Each row of a before or after table is a point. The points were changed in one or more steps. Then noise was added and the rows were shuffled. The steps act on columns, c1 being the first. What was done? A step turns or swaps two columns, mirrors them in a line or flattens them onto one, adds a multiple of one to another, or multiplies or shifts one. Angles are multiples of 10 degrees, from the lower column toward the higher: turns from -170 to 170, lines from 10 to 170 but not 90. Use the fewest steps. Two steps may share a column if one is a turn and the other turns, adds or multiplies; they go together, in the order done. Otherwise the lowest column goes first.

Before (11 x 2)
0.027,-0.045
0.044,-0.021
-0.002,0.003
0.004,-0.008
0.029,-0.008
0.014,0.020
-0.024,0.015
0.050,-0.084
-0.012,0.001
0.053,0.042
-0.002,-0.007
After (11 x 2)
0.003,0.002
-0.005,-0.047
0.005,0.029
0.062,-0.038
0.000,-0.032
0.023,-0.004
-0.034,-0.037
-0.060,-0.075
-0.006,-0.002
-0.007,-0.008
-0.003,0.008
Steps: turn c1 and c2 by -70 degrees

Before (12 x 4)
0.006,-0.025,0.029,0.019
-0.007,-0.008,0.029,0.009
0.011,-0.021,0.022,-0.012
0.015,-0.004,0.030,-0.008
-0.001,-0.026,-0.014,-0.003
-0.038,-0.025,-0.003,0.023
0.035,-0.047,-0.011,0.018
0.004,-0.008,-0.050,0.034
0.043,0.019,-0.022,0.001
0.034,0.047,-0.021,0.002
-0.025,-0.022,-0.012,0.022
-0.006,-0.054,-0.037,-0.034
After (12 x 4)
0.075,0.019,0.082,0.051
0.012,-0.028,-0.011,0.048
0.048,-0.010,-0.016,0.084
0.062,0.048,0.064,0.053
-0.020,-0.023,-0.062,0.069
-0.005,-0.002,0.046,0.042
-0.045,-0.026,-0.085,0.074
0.053,-0.046,0.071,0.066
-0.035,-0.008,0.000,0.060
-0.020,-0.025,0.028,0.070
0.024,-0.055,-0.032,0.016
-0.007,-0.021,0.034,0.039
Steps: multiply c1 by 2.5; turn c1 and c3 by 60 degrees; shift c4 by 0.050
